Every row gives one point. To make a cloud, some directions were put in groups of two or more. Within a group, all points are equally far from the middle, so they leave a hole (a ring in 2 directions, a hollow ball in 3). The other directions are filled evenly. Then the cloud was stretched, turned, moved and blurred a little. Count the holes, and give their numbers of directions, smallest first.
(in the rows, 128 means zero)

Cloud (19 x 3):
[[130 151  88]
 [125  87 108]
 [180 119 131]
 [179 114 139]
 [101 181 132]
 [166 165 164]
 [ 96 166 133]
 [109 122 131]
 [148  85 131]
 [152 110 163]
 [183 100 125]
 [165  97 146]
 [140 180 127]
 [104 161 113]
 [170 154 154]
 [154 145  90]
 [171 111 152]
 [133 148  85]
 [168 107 153]]
Holes: 1 (2)

Cloud (29 x 4):
[[137 180 118  84]
 [126 129 122  90]
 [142 112 115 143]
 [108 144 133 112]
 [119 138 123  94]
 [107 120 113 100]
 [ 94 126 130 134]
 [141 146  73 101]
 [104 159 170  56]
 [103 145 136  58]
 [101 154 112 136]
 [100 135 133 173]
 [136 158 108 104]
 [130 137 137 115]
 [145  88  96  53]
 [ 96 127 126  92]
 [ 97 131 172  93]
 [141 142 133  77]
 [149 105 119  66]
 [150 157  72  81]
 [ 90 114 134  95]
 [148 121  93  55]
 [119 151 141 127]
 [108 123 148 166]
 [ 90 142 146 158]
 [100 156 154  78]
 [132 120 121  55]
 [105  99  97 106]
 [140 164  75 114]]
Holes: 0

Cloud (75 x 8):
[[172  83 117 152 148 157 169 114]
 [101 179 123 159 146 151 122  87]
 [128 134 139 130 113 146  65 130]
 [ 64 149 115  89 182 130 109 104]
 [129 144 137 136 131 148 105  92]
 [112 119  99 168 141 159 105 135]
 [117 156 121 163 119 127 164 110]
 [112  94  92 130 148 144 168 126]
 [ 69 127 144 134 173 129 114 148]
 [112 124  95 134 175 106 105 108]
 [ 58 138  80 125 142 152 115 131]
 [133 114 124 164 173 157 145 122]
 [115 128 117 166 177 149 171  88]
 [107 111 100 169 116 196 133 110]
 [110 110  96 151 123 114 136 154]
 [122 143  74 116 151 148  78 141]
 [ 91 118 113  95  97 121 134 116]
 [125 108 121  97  90 105 143 113]
 [128 153 105 167 108 109  87 144]
 [130  86  99 136 130 113 192  80]
 [132 175 150  93  63 115 121  90]
 [100  92 102 111 152 151 146 156]
 [141 151 108  89 123  94 123 135]
 [113 174 172 136 147 110 110  77]
 [106  71 102 142 169  89 156 184]
 [140 127  93 108 150 123 134 152]
 [115 145  98 123  67  84 128 136]
 [100 168 142 129 154 122  93 118]
 [149  82  80 153 125 121 155 140]
 [ 80 169 118 105 111  90  56 136]
 [101 136 172 133 152 129 106 115]
 [186  99  62 169 143 178 157 107]
 [116  92 128 158 115 174 107 119]
 [139 117 113 159 127 159  92 111]
 [115 112 148 113 178 185 117 101]
 [149 106  97 119 104 146 146  85]
 [143  61 131 142 106 160 204 138]
 [143  90 155 140 112 102 207 131]
 [109  86 112 120 151 124 142 113]
 [129  81 143 130 144 151 127 144]
 [129 146  96  77  80 116 145  98]
 [ 85 141 160  75 170 155 123  75]
 [129 221 121 124 137 160  78  79]
 [100 139 103 125  96  92 137 151]
 [100 139  78 141 116 145 128  97]
 [100 180  96 105 156 127 119  94]
 [117 183 131 144 158 141 129 119]
 [118 184 109 128 157 161  99 117]
 [140 146 149  68 151 177 117  62]
 [109 134 125 144 112 105 110 136]
 [ 81 167  99 102 195 155  77  91]
 [128 154 156 134 107 155 135 119]
 [126 124  78 158  95 146 132 130]
 [188 126  84 157 129 176 168  71]
 [179 117 144 153 117 150 149  69]
 [ 66 106 138 116 128 117 140 152]
 [117  90  74 123 111 166 147 138]
 [ 82 155 157 115 112 123 126 100]
 [ 95 136 124 173 134 117 181 119]
 [177 143 128 125 113 127 126 121]
 [133 136 159 107 139 119 141 122]
 [150  88  89 165  81 174 150 107]
 [110  61  72 155 142 177 102 107]
 [149 139 179 173 132 143 151  90]
 [106 103  66  80 100 148 123 126]
 [120 130 100 134  95 111 144 134]
 [ 71  70  97 115 173 133 160 139]
 [137 149 120  85 133 133  92 120]
 [101 116  92 134  87 201 148 132]
 [108 209 198 113 159  81  92  98]
 [128 155 155 136 157 129 147  86]
 [124 129 181 113 198 126 144 125]
 [114 133 115 161 106 189 135  80]
 [168 151 159 169 131 100 125 126]
 [116  99  81 115 106 115 153 127]]
Holes: 0

Cloud (86 x 9):
[[115 118 166 122 158 163 124 130 141]
 [142  96 152 148 136 169 136  88 101]
 [107 106 137 111  93 133 123 141 115]
 [102  90 188 106 138  63 126 132 104]
 [148 136 157 153 140 148 144 129 122]
 [140 100 151 121 177  69 111 105 157]
 [155 116 155 172 141 157 155 106 124]
 [177 138 103 160 141 162 129 106 119]
 [126 137 138 149 171  82 174 143 123]
 [ 87 131  82 147  86 110 129 101  84]
 [207 123 110  99 113 149 162  71  84]
 [147 143 118 129 155 141  97 122 159]
 [ 83 134 143 173 109 166 159 136 142]
 [128 114 136 154 137  96 149 137  97]
 [130 176 114  95  69 141 154 131 121]
 [160  98 107 137 149 167 132 104 112]
 [126 101 150 113 135  86 199 133 113]
 [160 197 142 134 146 148 165 106 163]
 [100 105 183  96  99 186 140 157 117]
 [137 145 142  85 160 134 103 147 143]
 [ 77 140 108 152 105 102 121 145 137]
 [166 177 198  87 170 102 180 150 150]
 [ 66 134  87 161 117 129 141 118  98]
 [108 100 211 131 132 120 217 145  86]
 [ 73 167 100 143 100 190 163 149 120]
 [ 88  96 103  77 151 128 182 167 113]
 [130 123 175 123 142 135 166  98 101]
 [158 167 130 148 143  76 128  97  77]
 [100 144 130 107 125 134 187 168 116]
 [130 137 154 154 157 126 195 145 140]
 [ 91 123  94  97 156 124 152  95 124]
 [135 113 156 135 175 119 170 123 164]
 [118  99 129 169 133 184 176 154  85]
 [140 166 207 113 127 100 151 139 139]
 [178 148 147 136  80  90 160 114 107]
 [ 95 144 142 130 150  53 184 159 159]
 [147 146  91 134 104 167  63  88 106]
 [ 97 106 129 141  99 153 123 105 154]
 [163 134 159  96 134  83 144 160 130]
 [144 141 103 118 102 175 133 126  88]
 [113 160 169 136 113  67 141  84 129]
 [112 121 137  73 167 112 148 128 149]
 [124 143 150 184 149 129 177 159 132]
 [ 92 130 169 123 178 111 145 144 127]
 [126 148 151 119 118 177 163 175 113]
 [110 155 136 146  99 139 112 107 112]
 [132 124 102 111 117 150 135  70 156]
 [123 117 133 103 143 129  99 149  74]
 [ 99 117 171 126 167 133 153 162 124]
 [128 135 175  88 171  78 139 107 112]
 [ 58 107 126 108 131 140 126 152 152]
 [116 132 119 109 177  76 156 139 154]
 [185 131  90 149 135 103 155  75  90]
 [151  88 175 119 136 125 177 132  96]
 [150 135 191 104 109 134 140 115 163]
 [104 119  80 156 140  93 138  96  94]
 [151 167 138  60 162  83 145 146 110]
 [129  99 109 101 137  95 111 138 100]
 [137 201 155 118 132 131 148 146 149]
 [169 146 130 130 151 104 129 113 101]
 [154  92 108  91 105 154 124 110  70]
 [168  77 171 149 148 149 176 139  73]
 [121 152 109 139  97 140 140 106  93]
 [189 133 158 133 128 130 150  69 129]
 [121 145 133 124  86 166  99  84 180]
 [140 124 188  97 142 136 136 160 164]
 [172 107 113 140 121 173 142  81 122]
 [105 149 129 119 164  75 130 105 141]
 [107  85 121  94  97 139 139 158  96]
 [118  84 127 114 147 115 129  76  81]
 [101  91 150 127 137 148 146 159 143]
 [103 105 114 146 144  39 136 165 116]
 [ 88 120 116  96 146 105 115  99 128]
 [ 81 113 178 176 140 143 174 173 152]
 [108 160 151  85 128  78 181 159 140]
 [131 137 152 126 134  81 143 146  77]
 [112 111 139 198 160 118 153 146 123]
 [ 78 151 108 113  78 155 179 131 139]
 [160 116 154  88 126 167 170 105  97]
 [ 89 180 139 128 116 117 146 122 117]
 [126 108 133  74 164 133 125 110 102]
 [115 189 178 148 133 146 169 133  99]
 [120 162 191 137 153 119 173 164 149]
 [117 137 120 115 146 168 108  90 123]
 [170 128 214  77 118  88 200 138 128]
 [134 147  97 138 143 138 137 118 134]]
Holes: 0

Cloud (97 x 9):
[[ 81 121  81 130 123 171 128 116 124]
 [154 102 210 128 129 118  87  93 151]
 [140 127 143  82 146 113 144  86  99]
 [118 108 146 140  66 107 104 134 123]
 [109 112 136  96 154 174 118 114 127]
 [108 158 144 118 123 135 142  92 143]
 [154 152 114 149 143 133 162 109 140]
 [ 72 112 121 173 135 172 103 124 122]
 [113 138 122 156 144 111 137 129 119]
 [140  73  97 145 171 134 162 117 121]
 [135 205 143  89 166 105 138 105 121]
 [171 103 148 113 154 128 151 100 100]
 [103 115 119 121 135 108 130 139 174]
 [ 98 128 113 126 159 157 168 176 104]
 [145  89 150 164  98 135 114  94 126]
 [ 94 104 131 156 148 113 163 132  89]
 [120 121 154 129 154 133 162 172 112]
 [170 127 158  67 110  99 101 140 159]
 [ 79 139 118 126 170 177  79 154 179]
 [144 112 105 152 117  95  91 140 164]
 [ 93  95 101 169 100 186 110 161 136]
 [141 116 121 113  90 150 111 172 168]
 [124 139 137 121 179 124 155 159 143]
 [146 105 116 130 129 116  98 189 135]
 [173 113 109 139  97 143  86  92 137]
 [154  75 108 151 164 121 145 104 127]
 [120 122  79 136 119 139  81 157 183]
 [131  93 162 160  64 117 119 171 132]
 [ 96  57 153 129 120 128 130 132 133]
 [125 111  73 100 137 134  79 105 146]
 [117 154 226 120 112 132  87 106 124]
 [138 155 124 101 117 152  60 169 161]
 [ 96 151  84 104 102 161  93 186 139]
 [ 85 114 103 109 193 167 138 109 132]
 [100 155 164 150 150 101 119 162 141]
 [151  93 119 140 110 130 196  97 126]
 [130 156 180 148 111 142 141 117  90]
 [ 65 164  97 124 172 169 164 158 119]
 [113 140 139 146 153  77 130 116 120]
 [170 119 179 127  81 112  93 102 119]
 [120  71 181 153 185 113 179  88 117]
 [168 156 114 102  94 149 117 105 166]
 [113 164 169 131  82 123  89 134 110]
 [116  54 164 155 105 126 109 169 136]
 [113 105  56 118 112 146 111 133 140]
 [170 129 163  76 151 112 131  99 158]
 [111 131 169 105 143 125  59 136 116]
 [113 148 174 159 121 115 130 149 128]
 [124 109 120 149  70 134 103 167 136]
 [110 123 132 145  97 167 101 176 155]
 [123  99 138 123 110 129  82 181 157]
 [114  88 114 114 114 122 133 165 154]
 [134  91 185 150 126 161 109 159 144]
 [147 153 156  79 129  90 136  83 121]
 [159 163 188 110 146  93  84 104 130]
 [ 94 160 142 163 171 111 123 130 150]
 [145 111 154 122 202 112 149  77 134]
 [104 154 201 161 116 171 115 148 145]
 [125 188 167  94 159 111 152  92 110]
 [138 105 130 114 113 124  69 104 125]
 [138 116 193 159  77 132 131 163 126]
 [158 125 140  92 145 127 157 154 119]
 [113  77 142 165 134 117 192 130  99]
 [124  73 165 178  96 138 147 176 125]
 [110  89 166 151 181 154 165 146 118]
 [163  39 162 146  97  96 109  96 166]
 [174 120 138  98  76 165  90 121 131]
 [107 163 186 133 167 126 166 149 127]
 [165 140 168 110  99 139 108  86 166]
 [105 154 186 135  88 124 101 114 133]
 [ 85 156 117 165 127 166 123 127  87]
 [140  91 110  88 178  88 135 126 154]
 [133 120  81 107 212 126 137  94 143]
 [ 80 162 114 138 121 148  90 131 156]
 [167 113  88 106 159 108 123 101  98]
 [108 129  74 153 141 150  77 148 168]
 [120  85 188 129 135 112  86 131 117]
 [147 124 192 125  63 138 133 118 144]
 [126  87  98  95 167  87 143 132 130]
 [ 98 135 122 123 155 106 150 111 166]
 [ 90 101 143 169 146 139 101 124 176]
 [120 102 110 132 174 113 169 148 144]
 [101 186 161 142 127 182 136 141  78]
 [ 85  98 100 141 111 184 163 156 129]
 [ 69 126 107 110 190 107 148 123 110]
 [117 165 143 150 132 106  91 114 151]
 [ 99 173  62 114 164 150 145 137 150]
 [111 110 145 123 164 152  87  85 167]
 [113 140  92 111 159 170 161 170 123]
 [163 160 131 121 111 116  69  96 144]
 [118 152  96 109 122 135  68  93 138]
 [172 125 174  69 130  93 127 102 146]
 [129 138 118 122  96 165  79 185 146]
 [118 104 113 173 161 155 187 102 125]
 [126 141 123  95 130 136 112 162 174]
 [117 127 132 183 163 155 151  87 136]
 [187  89 125 138 149 129  91  92 157]]
Holes: 2 (2, 3)
